Each point is reached from the start by the listed moves, each made once or not at all, plus a little noise. Say if it took an odd or an even number of moves. Then give how often each move was made.

Moves:
(1): [ 51   6  -1 -24   5]
(2): [ 0 33 10 13  7]
(3): [  1 -12  38 -11  -7]
Start: [-5  2 34  4  7]
Points:
[-4 34 42 17 14] -> odd (0, 1, 0)
[-4  0 34  3  7] -> even (0, 0, 0)
[-4 22 81  6  7] -> even (0, 1, 1)
[ 47  28  80 -18  14] -> odd (1, 1, 1)

Moves:
(1): [82 15 10 -4  6 -3  4  5 -2 -5]
(2): [ -3  75  -7   7  -3  20 -16  27  12  28]
(3): [ -3   6  73  19  16  18  -7 -10  -8   4]
(4): [  7   0 -14  66  -9   1   8  11   6 -10]
(5): [ -5   6 -19   5  63  -8  13 -10 -24   1]
(6): [ -1  -3 -12  -7   7  60   9  -5   0 -23]
(7): [-10   9   7 -13  -8  -8  73 -11  -2   3]
(8): [ -8 -12  12  -8  11  -2  14  45 -10   2]
Start: [  8  -8 -27  14  -5 -12 -33  16   8  18]
Points:
[ 11  -2 -74  74  59  43  -5  13 -12 -16] -> odd (0, 0, 0, 1, 1, 1, 0, 0)
[-13  -4  65  13  18  -3  46  41 -15  22] -> odd (0, 0, 1, 0, 0, 0, 1, 1)
[ -3  10 -53  69  42 -21  61  10 -12   8] -> odd (0, 0, 0, 1, 1, 0, 1, 0)

Moves:
(1): [ 29   0   9 -20  -1  -5 -10   2  -6 -18 -24 -25 -11   5   9]
(2): [  4  46 -12 -18  -4  25  24   2 -15  35 -17  22  11   9  21]
(3): [-31   4  58 -18  -2   3   0 -16  14  -5 -10  -7  -5   7  -4]
(4): [ 11  18  11  38  -2  11 -11  -4  -8  -2  -7  -2  -7 -13   3]
(5): [  4  10   4   1  47  -4  -8 -16  11  21  -2  17  -9 -20   3]
(6): [  7   3 -11 -14 -10  20 -13  14  17 -18   8   8   0  -9 -33]
(7): [ 10 -10   0   2   5  -6  35  13  20   2  -1  -7  -5   9  -3]
(8): [ -8  13  10 -14  -2 -12  -4  37   3  -4   5  17 -10   7  -6]
(9): [ -7   8  -1 -11 -12  -3 -12  14  22  21   2   0   0  -9  -5]
(10): [ -8 -33   7 -19   8  13   0   8 -23  30  10 -18   2  -8  -6]
(11): [ 22   0  -4   9  -8   0  15   0 -13  -8  62  -5  22  -4  10]
(12): [ 22 -15   8  -9  -7   1   4 -20   1  10  -8  35  -9   4  -6]
Start: [  7   1  -7  11 -22 -16   7 -14  -3  37  20   2 -28 -20  19]
Points:
[ 26 -16  77  13  18   9   8 -61 -20  83  61  22 -35 -54  20] -> even (0, 0, 1, 1, 1, 0, 0, 0, 0, 1, 1, 1)
[  9  72  55 -71   7  15  -2   7  23  50 -22  34 -52 -21  11] -> even (1, 1, 1, 0, 1, 1, 0, 1, 0, 0, 0, 0)
[ 51  60  51   6 -36  15  60 -19 -12  41  22 -21 -20  -9  54] -> even (1, 1, 1, 1, 0, 0, 1, 0, 0, 0, 1, 0)
[ 51  48  -3 -73  -2  21   1  46 -11  95  67  18 -22 -50  11] -> even (1, 1, 0, 0, 1, 1, 0, 1, 1, 1, 1, 0)
[ 54  52  51 -74 -60  21  23   1  -1  31  35  43 -32   0  11] -> odd (1, 1, 1, 0, 0, 1, 0, 1, 0, 0, 1, 1)
[ 17  32  72 -15  -7  -2  -2   7  73  63   5  66 -73 -44 -30] -> even (0, 0, 1, 1, 1, 1, 1, 1, 1, 0, 0, 1)
[ 26  12  88 -15  20  -8 -11   1 -24  50  53 -22 -47 -48  30] -> odd (1, 0, 1, 1, 1, 0, 0, 1, 0, 1, 1, 0)

Moves:
(1): [ 39  -6  -4  11  11 -22 -13  28  -1 -22  -6  -3 -12  -2  11  -1  11   4
 -11   7   6  13  -7]
(2): [ 14  24  21 -20 -14  15   7  -7  -5  -3  -5 -10  15  15  10  -4 -19 -16
 -13  21   1  -5 -28]
(3): [  6   3  27  11  12 -15  10 -13  -9  12   3  -1  -6   3   2  11   5  -5
  11 -14  -3   6 -18]
(4): [-21  16  27  29  22  13  15 -13  12   4 -14 -10 -13   3 -22 -16  13  24
  -3  11 -10  13   8]
(5): [ -2  15  -7   2  24  -2  -4  -4 -11   4  12  -3  -5   5 -12  -4  12  -3
  -4  -6  19  -3  -7]
(6): [  8   5  -1 -17 -14  20   2   1  10 -17 -20  11  14  22 -17  17   8   3
  19 -18   2  -8 -15]
(7): [ 18   2 -14   6   7   1  34   7  -4  -6   7   4 -19  -9  -7   7  -4   2
   6   5  -6  -8  10]
(8): [ -8  11   6 -17  -1  10  -1  37  -1  -9  -1  -9   8 -11  -5  21  -3   3
 -10  -9   0 -18  -7]
(9): [ 12  -1  -8   3  11 -25  -3  23  37  15   2  11  27  11  10   3 -26  14
  10   3   6  -2 -17]
(10): [ 10 -14   9  -2  15   3   1  11 -18  26 -11  15 -10  21  -7  -6  -1  -7
  -2  17  -8   0   9]
(11): [  0  -2   8  15 -12   7   5   3  19  29  28 -14 -10   6   3   5  -3  15
   6  -4  14   6  -3]
(12): [ 10   3  -6  -3  -5   1  -2   0 -19  -6  -2  20  -1  -4  -9  -2  -5  23
  -4 -17  -5   9   2]
(13): [ -2  -5   9  35 -19  10 -16 -16 -18   5  15   6  26  21  -4  -3 -20 -12
  15  -1  21 -42  -4]
(14): [-13   8  11   4  -3 -44 -10  22  -4 -13  13  25 -16  23 -37  11  13 -14
   7  12   9  -1  27]
(15): [-12   8  -3  18   4   1  16  16  -8  -5  -1 -11   4  18  19 -26  21  -7
 -21   2  -5   5  -6]
(16): [-11   8   4  -1  -9   1  -2 -18 -10   2  -4  32   8  17  11  34   8   7
   3  21  21   0  19]
(17): [ -4  13   5   6 -20  -2   9   0  -2  18   5  -1  16  -7 -15  -3  23  -8
   6   2   7  -8  -5]
(18): [ -6  -8   2 -15 -10  -3  10  -6   3  -7  -2 -28   1  -4   2 -13  12  25
  -3   6  -3 -18   4]
(19): [ -3  37  12  -5  -2  -7  -6  23   5  26 -10  -1 -14   9  11  24   7  16
  45  -9  -2  -4   2]
(20): [ -5 -18  27 -18  29  26  -7   9   7 -18  17  19 -17   0  18 -20  -3  -3
  15  25   7  23  22]
Start: [-15 -19   2 -12  12 -10  -7 -12  -8  11 -14   2   7 -28   7   1  12  29
  21 -11   1  17  41]
Points:
[ 46  -7  54  14   3   2 -35  63   9  65   7  66  26  45   6  17   5  76
 121  -6  48  -1  30] -> even (1, 0, 0, 0, 0, 1, 0, 0, 1, 1, 1, 1, 1, 0, 0, 0, 1, 0, 1, 1)
[-10  30  70  21 -36   2   3 -66 -53  44   3  26  66  22  12  37  14  -7
  45  22  48 -36   6] -> odd (0, 1, 1, 0, 0, 0, 0, 0, 0, 0, 0, 0, 1, 0, 0, 1, 1, 0, 0, 0)
[ 37  15  67 -24  83   6  44  73   8  18 -14 -12  -3  -7  -8 -32  26  72
  19  70  21   0  25] -> odd (1, 1, 0, 1, 1, 0, 1, 1, 1, 1, 0, 0, 0, 0, 0, 0, 1, 1, 0, 1)
[ 35  40  49  -3  13  -4  22   4   9  52 -31  25  38  56 -27  10  44 108
  29  35  56  12   0] -> even (1, 1, 0, 1, 1, 1, 0, 0, 1, 1, 1, 1, 0, 0, 0, 1, 1, 1, 0, 0)
[ 22  29  26  38 -39  -7  -9  -5 -69   0 -11  36  62  27  31   0  23  19
  -1  26  49 -14  11] -> odd (1, 1, 0, 0, 0, 0, 0, 0, 0, 0, 0, 1, 1, 0, 1, 1, 1, 0, 0, 0)
[  2  64  64 -38   7 -22  44  64  -8  55   9  76   4  89  -8  23  52  73
  92  47  59  10  59] -> odd (0, 1, 0, 0, 1, 1, 1, 0, 1, 1, 1, 1, 0, 1, 1, 1, 1, 1, 1, 1)
[ 10  49  59  50   2 -36   7  26 -41  36 -38  82 -16  69 -67  66  72  44
 110  35  43 -32  84] -> even (1, 0, 0, 1, 0, 1, 1, 0, 0, 1, 0, 0, 1, 1, 0, 1, 1, 0, 1, 0)

Moves:
(1): [ 21   5  13 -23  17 -11  11 -10   9   2  -5  -2  -2  13 -17 -16  11  -4
  22   0  11  16   7   5 -15  -5  -1]
(2): [ -8  42   1   5   9 -14  -1  24 -18   0 -16 -20   3   4  -3   6 -25   2
  -9  -5  -5   5   1  18 -21  -4  -3]
(3): [-16  -6  17  -8   4 -16   7  17 -12  15   8  23  13  -8  11  20 -10 -12
  -7   0  15  24  14  -6   7  12   5]
(4): [ -8 -19  -7  19   1   4  -6  20  10  -8 -10  24  -5  25 -12 -20  -1  -5
 -28  -2   0  -5  35  -3  17   8  11]
(5): [ 15  -4   0  14  27  -7   1  16   5  12   2  -8   2   2  16  -4   8  -6
  -5  -4  -8  -4  -4   2   3 -11   3]
(6): [ -4  -7  -4 -21   2  15   6   4  10 -10 -17   4  15 -11   3   9  -8   8
 -18  16   7  11  22 -15 -10  17   4]
(7): [ -5  10 -10  -9  14 -17  36 -17   4 -15  -7  20  -6  13  -4  18 -35  10
   0  16   1  22 -13  23   7  16   2]
(8): [  8 -23 -10  -7   6  -7   4  15 -31  -6  26 -20 -27   7   4 -21  -8   2
  -8   0 -10   2  23  -9   8  -9   3]
(9): [ -5   4  12   0 -12  13   6  16  18  -8  -8   2  12  -5 -10  17   2 -12
 -13 -16   9  20   0 -11  21  10 -18]
(10): [  9  20   0 -12 -19   6   2 -11  13  11   9 -19 -10  -5   1  -5   6  27
  -9  23  -8 -15  -7  -2  10  -6  22]
(11): [ -8  -1  -7 -11   0  11 -19   4   6 -11  12   0  11  17  -2   5   0   4
  -6  -4   5   8   6  -2   4  -6 -11]
(12): [  8   6  -2  -8  -4  -4  -3   6   9  -1   7  14 -12   5  -3   0 -14   5
  12  19 -10  -2   1   4  -5  -2 -10]
(13): [ -4  -4 -20  -8 -23  -5   6  11  15  -3  -5   0  27 -13  14 -16  17  -4
  11  -9  -4   7  -1 -10   5   5   7]
(14): [ -6  -9   1  -5  -2  -2   1   1   1  13 -13   1  -1  12   0   6  -1  11
   7  -4 -10   2   5   3  12   3  -6]
(15): [  2   2  -1   3 -19  -6   6 -14  20   2  -6 -18   0  12   4  -1  -7  -3
  -8  -6   2  13  -7 -15 -12   0  -3]
(16): [ 38   0 -12  17 -17   9  -8  -3  -2  -7  -1 -11  16  -8 -14  18   1  -8
  -3   1 -15   1  19 -18  12  -5   2]
(17): [  6  -3 -13   2   3 -15   1   5  -8 -14  -3   2 -20   2   2   7  10  16
   0  13  -7  -4   5  -2 -10  14  10]
(18): [  6 -10  -4   5  15  -6  -1  -5  -3   5   1   7  -7 -13  12  -7  -6  31
   1 -29 -10  16   1 -10   0  -7  -2]
(19): [-23   1  18  21  -7  -1  13  -4  21 -18   6 -13   7 -10   6  -2   3   7
   6  22  -3  -7   3  22 -12 -13   7]
(20): [  6   1   9 -16 -23 -17 -19  -2  16 -20 -14  -6   5  -3 -12  10  -7   3
 -23  17   9   3 -18  16   8   9   0]
(21): [ -7  -5  -3  -3  18  -7   9   0   3   1 -14  16 -10  -5  -5   7  -2  -3
   0   8  22   0   3  -5  11 -13  -2]
(22): [-14   7  -2   4  15 -10   0  -7   1   1  -4   4  -7  -6  -3   1  -5 -12
   6  14   1  30  -1   5   0  11 -10]
(23): [ -1   2  -6 -10   2  -6  -4 -13  12  -1   6  -1  -9  -7   7   2   2  -5
  -5  -7   5  -4  15   9   2   2  -3]
(24): [ 20  -7 -17  14 -40  12   0   1 -13   6   0   8   8  -2  11  -3  15   5
  -6  18   8  16  12  18 -15 -18 -18]
Start: [ -3  -9   4 -13  17  -5  14   2 -11   3   9  24  19   8 -17  -6 -29  -6
   8  -9  -5   8 -14  10  20 -11  -1]
Points:
[ 52 -21 -41 -43  43 -63  26  91  -9 -17  -3  26  18  16  -5 -24 -43 -15
 -30  17 -25  56 121 -14  14  12  27] -> even (1, 1, 1, 1, 1, 1, 0, 1, 0, 0, 0, 1, 1, 0, 0, 1, 1, 0, 0, 0, 0, 0, 1, 0)
[ -48    5   18  -21   27  -26   82   60    2  -31    2   32   15    0
  -15    4 -113   53  -78   15   -5   77   65   18   46   17   33] -> even (0, 1, 1, 1, 0, 1, 1, 1, 1, 1, 0, 0, 0, 0, 0, 0, 0, 1, 1, 0, 0, 0, 0, 0)
[  6 -50 -39 -40 -20 -35  11  18  65 -41 -17  22  -1 -25 -16 -25 -50  49
 -42  57 -32  46  85  -1  79 -11  21] -> even (0, 0, 0, 1, 0, 1, 0, 1, 0, 1, 0, 1, 1, 1, 0, 1, 0, 1, 1, 1, 1, 1, 1, 0)
